Each row of a before or after table is a point. The points were changed in one or more steps. Then noise was added and the rows were shuffled. The steps act on columns, c1 being the first. Write out the steps. A step turns or swaps two columns, mirrors them in a line or flattens them onto one, adds a multiple of one to another, or multiplies or shifts one. Angles are multiples of 10 degrees, from the lower column toward the higher: turns from -170 to 170, lines from 10 to 170 but not 90. Use the fewest steps. Two steps may share a column if one is a turn and the other turns, adds or multiplies; they go together, in the order done. Otherwise the lowest column goes first.
In the rows, zero is written as 128.

Before (9 x 3):
[[ 75 169  82]
 [ 46 123 111]
 [147 108  90]
 [209 108 133]
 [ 97 121  52]
 [180 123 109]
 [192  80 166]
 [108 127 176]
 [131 134  89]]
After, 9 rows:
[[229 112 134]
 [ 90 168  83]
 [156 136  84]
 [ 66 121 110]
 [214  82 164]
 [116 124  50]
 [204 124 112]
 [130 129 179]
 [166 113  91]]
Steps: shift c1 by 20

Before:
[[177 139 151 150]
 [124 132  93 161]
 [114  87  99 143]
 [122  73 112  90]
 [145 132 197 129]
 [116  84 105 165]
 [193 178 183 133]
 [121 108 116  42]
 [104  95  99  65]
 [139 104  90 172]
 [123  86  81 119]
 [206 142 167 112]
 [151 160 194 111]]
After:
[[115  95  83 194]
 [116  70 102 162]
 [141 103  69  84]
 [ 99 140 166  83]
 [149 135  70  98]
 [149  90  85 119]
 [ 51 143 188 104]
 [ 77 177 221  89]
 [116 129 239 120]
 [ 94 108 108 207]
 [129  86  52 139]
 [159  85  89  97]
 [ 99 161 231 129]]
Steps: turn c1 and c4 by -150 degrees; multiply c3 by 1.6

Before:
[[130 129 126 114 107 135 127 157]
 [122 153 122 141 160 132 121 120]
 [124 158  93 152 124 105 115 103]
 [117 151 130  85 137 135 138 135]
 [108 144 124 121  98 144 111 132]
 [135 136 160 145 104 150 125 131]
 [123 124 127 146 136 121 113 106]
 [146 126 171 131 100 129 120 134]
 [125 168  96 131 118 149  70 115]
 [143 125 111 141 117 123 142 104]]
After:
[[124 218  93 148 125 104 116 138]
 [145 121 171 103 101 129 121  91]
 [124 248  97 121 118 149  70 147]
 [130 131 126  94 107 134 126 159]
 [142 119 111 129 117 123 142 121]
 [123 116 126 154 137 121 113 106]
 [108 176 124  91  98 143 112 136]
 [121 203 122 173 160 133 122 126]
 [117 196 129  94 137 134 138 132]
 [134 151 160 121 104 150 124  99]]
Steps: multiply c2 by 3; add -1 times c3 to c8; add 1 times c5 to c4

Before:
[[180 111 118  98 204 175 135  61 162]
 [ 66 112 106  72 180 179 121 148 112]
 [148  71 129 130 124 100 123 125 111]
 [124 154 144 129 212 171 187 138  75]
 [ 72 174 223 155 160 171 150 140 107]
 [ 92 118 115  62  94 138  48 145  69]
 [121  83  46 169  74 140 103 112 107]
 [141 117  91 125  80 138 219 177  98]
 [ 43 178  86 133 120 110 124 164  90]
 [148 152  97 117 189 136 122 226 109]]
After:
[[120 113 101 154 241 136 128 134 153]
 [122 174 131  98 123  97 105 124 148]
 [189 168 105 170 171 179 114 161 110]
 [ 67 162 122 143 108 172 124 224 126]
 [141 137  48  73  84 141  91  93 136]
 [155 122 143 123 177 173 197 196 172]
 [190  84 224 122 150 170 161 149 121]
 [132 166  92 108 146 140 213  63 165]
 [189 147 116 197 127 139  46  88 162]
 [221  85  83 145 150 110 145 104 117]]
Steps: turn c1 and c9 by 150 degrees; turn c2 and c7 by 20 degrees; turn c2 and c4 by 150 degrees; mirror c5 and c8 in the line at 30 degrees

Before, 11 rows:
[[142 142 135 182 218 178 122 122 134 121 179 172]
 [158  66 152 172 113  68 111  96  77  95 184 105]
 [127  90  90 118 107 111 141  80 133 128  15 182]
 [119 162 136 165 176 153 114 101 150  46 118 132]
 [126  97 120 171  96 122 169 122 216 141  43 206]
 [134 144 127 166 124  30 148 121 117 149 206 132]
 [ 94  72 112 111  75  86 182 148 161 123  85 234]
 [102  61 123 131 175 120 192 133 176 151  49 138]
 [154 179 110 169 133 201 157 113 133  81 152 129]
 [103 122  81 188 155 161 104 125 137  99 129 121]
 [ 95 153 148 140 127 191 120 110 168 132 102 147]]
After:
[[ 97  74 113 113  74  86 149 149 161 122 227 189]
 [ 95 154 148 140 128 190 124 111 170 132 144 156]
 [134 143 127 166 126  30 135 123 117 149 144  50]
 [162  65 152 174 114  67 123  96  75  94 113  67]
 [141 144 135 182 217 178 123 122 134 122 182  85]
 [119 162 135 165 175 153 121 100 151  47 132 140]
 [127  90  89 116 109 112 135  79 133 129 163 248]
 [154 180 109 168 135 201 138 112 134  79 134 104]
 [126  99 120 169  96 121 144 122 216 141 191 224]
 [102  61 123 129 175 118 153 131 177 150 123 205]
 [103 120  80 189 156 161 118 125 135  99 122 124]]
Steps: multiply c7 by 0.4; turn c11 and c12 by -80 degrees

Before, 13 rows:
[[ 89 146 142 122 157  94 102 151  96 130 156 160 126 144]
 [126 115 134 137 163  99  69 120 144 131 151 141 108 134]
 [153 146 153 127 135 150 122 119 139 101 108 122  80 143]
 [ 99 120 103 108 160 114 100 130 121 116 140 142  97 111]
 [116 174 129 113 153 107 122 116 115 144 126 184 123 114]
 [109 161 128 108 155 109 103 133 123 134 161 131 152 120]
 [128 114 100 122 155 125 102  94 137 120 132 120  87 178]
 [132 133 118 173 107 133 108  95 153 102 108  95  68 153]
 [124 147 147 107 116 119 128 115 116 134 165 162 111 119]
 [151 137 146 169 129 154 157 101 129  96 125 139 112 130]
 [150 124 138 138 115 113 113  96 122  86 107 121 112 141]
 [136 145 122 119 136  94 130 162 125 138 148 162 134 125]
 [120 144 141 111 154 105 127 136  87 172 141 149 128 106]]
After, 13 rows:
[[152 134 154 132 139 151 122 119 136  96 135 151  31 128]
 [151 136 150 172 132 150 153  98 125  96 130 125  96 116]
 [ 90 162 145 121  92  95 105 147 157 126 113 101 127 138]
 [ 99 132 108 108 118 112  98 132 163 120 130 113  66 124]
 [120 164 149 106 115 111 130 113 114 136 108  89  92 109]
 [149 117 137 139 123 109 116  97 113  88 144 142  97 132]
 [130 112 119 175 150 133 107  91 108 101 129 165  10 159]
 [117 154 140 109  86 105 128 134 152 170 119 114 126 100]
 [129 109  96 121 134 130 101  95 155 123 128 121  48 193]
 [118 198 129 113 119 110 116 120 158 150 141 120 122 116]
 [134 163 123 116 128  91 133 163 138 136 127 103 136 130]
 [124 123 133 135 141 102  66 124 162 130 119  98  88 135]
 [106 155 127 109 123 112 101 138 152 139  94 121 177 119]]
Steps: turn c2 and c12 by -40 degrees; turn c11 and c12 by -140 degrees; add -0.5 times c3 to c14; swap c5 and c9; multiply c13 by 2

Before, 8 rows:
[[106 127 117 142 127 112 167  93 147 108 133 121 140 106 158 180 123 147]
 [134 178 100 164 170  92 179 116 132 124 161 150 157 149 164 105 173 125]
 [131 139 150 152 177 119 147 117 126 111 138  89 150 102 109 106 152 102]
 [ 68 119 110 132 112  96 117 190 134  63 171 133 158  92 127 122 194 153]
 [ 82 106  59 190 165 137 157 169 112 122 115 155  90 126 121 128 116 142]
 [143 181 103 150 128  81 139 124 115 136 109  73 127 130 166 131 108 137]
 [ 89 124 147 106 151 151 140 145 109 141 192 132  85  93 128 147 127 142]
 [164 130 101 120 111 187 132 135 140 118 103  86 152 114 151 178 129 152]]
After (8 x 18):
[[196 129 102 115 107 187 118 136 140 180 102  85 153 114 151 178 134 150]
 [ 85 128 117 140 129 111 166  94 144 132 132 123 135 104 154 178 122 147]
 [  1 122 111 133 118  99 142 192 136  56 168 136 158  92 126 122 196 152]
 [ 52 123 147 112 154 151 141 149 104 141 191 130  85  94 127 149 124 136]
 [ 35 106  64 189 166 136 172 169 112  94 115 156  91 129 118 132 113 141]
 [130 139 151 148 180 119 136 121 123 171 136  87 150 103 111 108 153 101]
 [158 182 100 150 125  83 112 124 113 214 110  75 126 131 164 124 105 139]
 [141 184  96 160 165  88 186 114 128 107 159 148 157 147 165 105 173 126]]
Steps: multiply c1 by 2; add -1.5 times c12 to c10; turn c7 and c10 by 20 degrees
